Each row of a before or after table is a point. The points were changed in one or more steps. Then noise was added and the rows were shuffled. The steps act on how far a point lies along the listed directions, d1 being the first. What was done? A step turns or swaps two directions, mirrors them in a line or flattens them onto one, adds a multiple of one to another, or multiplies one. Angles are multiples of 10 degrees, from the lower direction toward the higher: turns from -170 to 170, lines from 10 to 170 but not 90. Use the fewest steps. Two steps may share a direction if one is a turn and the other turns, adds or multiplies; they go together, in the order done. Otherwise the lowest direction goes first.

Directions:
(1): [41 11]
(2): [ 11 -41]
Before (9 x 2):
[[ -4  15]
 [  6  15]
 [ -4   3]
 [ 13  18]
 [ -1   5]
 [  8  17]
 [  5 -29]
 [  3   6]
 [ 19 -57]]
After:
[[-11  15]
 [ -4   5]
 [  0   6]
 [  2  16]
 [  1 -29]
 [-16  16]
 [ -9  14]
 [ -8 -60]
 [  3   4]]
Steps: mirror d1 and d2 in the line at 100 degrees

Directions:
(1): [ 32   6 -12  44  -1  39]
(2): [-29   4 -16  48  -1 -35]
(3): [  3 -60  17  11 -26  -1]
(4): [ 48  -6   8   4  26 -40]
(5): [  6  31  49  10 -34  -8]
Before (12 x 6):
[[ -2  22  -1  13   0   4]
 [-12  -7   5   1 -16 -11]
 [ -9  -5   0  25  -7  11]
 [-18 -18   1  11  -4  -5]
 [-26 -10   3  15 -18  -8]
 [-27  -7   6  24 -21   9]
 [-26   5   5   9 -14  -1]
 [-24  10  -6  10 -16  -5]
 [ -6 -34 -19 -25  10  12]
 [  1  -7 -11  46  -4  45]
 [-10   2   9  -2  -1   1]
 [  6   3   7 -18   6  14]]
After (12 x 6):
[[-28 -12  15   2 -11 -26]
 [-13   7   0   2  -5 -29]
 [  4  -8   7   6  -9 -19]
 [  8   2   7 -18   8  12]
 [-12 -13   8  10  -7 -29]
 [-15  21   1   2  -3  -2]
 [  0   1  10  -2   4  -7]
 [-12   2  10   1  -2 -27]
 [-27  -7   5   4  -8  -5]
 [-60 -11  -1  -9 -14  17]
 [ 10 -35 -17 -21  18   2]
 [ -9 -20   3  10   2 -15]]
Steps: turn d1 and d4 by -90 degrees

Directions:
(1): [ -7  -2  -9 -26  -6 -17  27 -56  29 -32 -29]
(2): [ 17   5 -31 -30 -16 -26  40   3 -34   4  42]
(3): [-33  19  49 -39 -44   6   7  16  -1   7  -2]
(4): [-10  43  23  12  35  18  18 -18  18 -14  49]
(5): [-15  -7  33  10  15 -60 -27 -25 -32  -2   8]
(6): [ 26 -24  21  25 -28 -31  13  13  52   2  25]
Before:
[[ 17 -22 -28  -6   2 -31  17 -27 -16  -1 -10]
 [ -4  -8 -21   9  10  20  -1  25  -7  11  -6]
 [  2   3 -16  -5 -17   9   4  17  10   6 -11]
 [ -3   4  -1  10 -11   9  18  -9  38  -5   2]
 [ -4  18   5 -10  -5  24  24  -8  28 -17   5]
 [ 28 -26 -19  -3  -8 -25  10   7  -9   3  -1]
 [  0  -2  -3 -10 -10  31  26  -6  40   5  -9]
 [  3  -5 -12  22   5   7  -3  12   7  10  -9]
 [ -8  -4  17 -18 -14  10  19 -23  31 -17 -15]
 [  0 -12 -14  10  -3  -4 -10  33 -22  13  13]
 [ 11  11  -4  -2  -5  19  25  -6  21  -5  -2]]
After, 11 rows:
[[-28   6  15   1  11   6  -9  15 -20   9   1]
 [  1  -8 -28  -6  11   8  -5 -17 -13 -13 -34]
 [-22   9  17   9   0  20 -13  12   3  10 -19]
 [  3  11   2 -43 -33 -29  58 -15 -11   1  37]
 [  2   4 -16 -13   3   9   7 -14 -18  -2 -25]
 [ -7  10  -2  -1  -5  -2   9  32 -22  11  41]
 [-16   0 -14 -10  25  30  -5 -26  -3   2 -37]
 [-12   0 -22   2  -1  25  -3 -12  10  -2 -36]
 [ 10  20  -4 -39 -18  -1  49  10 -15   0  43]
 [ -3 -10  -9   3  21  19   0 -36  22 -23 -35]
 [-11  25 -10  -3  13   8  -1  -2 -11  -1   2]]
Steps: multiply d2 by 2.5; turn d3 and d4 by 160 degrees; turn d5 and d6 by 90 degrees

Directions:
(1): [-31 -54  19   7  17  32   9  14 -19 -30   4  -2 -22  28   7  39  -7  -1]
(2): [ 41  12  -7  -6 -35  -1  38  -1 -41 -33  14 -23 -14  34   3 -21 -13   0]
(3): [-26 -20   1  -6 -24  10 -12 -38  -9  19  23 -43 -33 -25 -42 -15   4 -14]
(4): [-11 -28 -37 -12  -2  -4  20  48  34 -23   0 -38  20 -17   3 -23  14 -18]
(5): [ 17   5  16  -1 -27  20 -35  19  32 -11 -13   0 -60  -5  35 -16  15  10]
Before:
[[-48 -52  30   9  45  25 -10 -12  -6   4   2  19  -9   6   0  51  -6   2]
 [ 14   7  -2  -9 -15 -14  14  -9 -20  -5  11 -19  20  11  -9  -7  -8  -7]
 [  6   7  16  10   7  -6   7 -16 -20  13  -8   0   7   9  -7   8  -8  11]
 [ 31  13   8   6 -10  -4   6 -18 -21  -6   5  -2   4   8 -11 -11 -17   7]
 [ 16  13 -14   3 -17  -3  18  -3 -15  -7  -1 -11   6   3  -3  -7  -6  -5]
 [ 13  13   8   0   4  -5   7 -12 -23 -13   0  31  12  17  12  20 -12   0]
 [ 13   5  12  10 -14  -1   3  -2  -8  -2   1   3  -8  -1   4  -9   1   6]
 [ -4 -14   0  -1   2  13  20   2 -31 -21   3   1 -15  31   9   6 -10  -4]
 [ 12  19  12  13  24 -14   1   4   9  10 -16  37  33  17  18  20  -7  12]]
After (9 x 18):
[[-17  -1  19   0   5   2 -19 -45 -17  16  10  20  -4 -10 -15  23  -4  -5]
 [-11   6  23   9 -15  -2 -10 -60 -23  34  17 -10 -18  -1 -34   2 -11   0]
 [ -3 -39  22   1   3  26  31 -16 -50 -33  22 -10 -26  42   0  22 -20   3]
 [ -2   5  18  12  12  -6   2 -19 -15  20  -8   3   6   5  -8  14  -5  13]
 [ -7   4   1  -3  17 -18  -9   3  12  12  -6   8  39  -7   1  10   1  -4]
 [  1   3  17   9  -4  -2  -9   1   5   6  -5  15  -1 -10   6   0   4   7]
 [ -9   8  -7   7   9  -4  -7   4  12  14 -12   9  21 -18  -1  12   0  -4]
 [  3   9  12  11  19  -6 -19  -9  11  15  -9  21  19 -16  -5   5  -9  10]
 [-33 -23   5   2  30  13  -7  -1  -3   3  -4  18  -6   5   5  21  -1  -2]]
Steps: add 0.5 times d3 to d4; turn d2 and d3 by -160 degrees
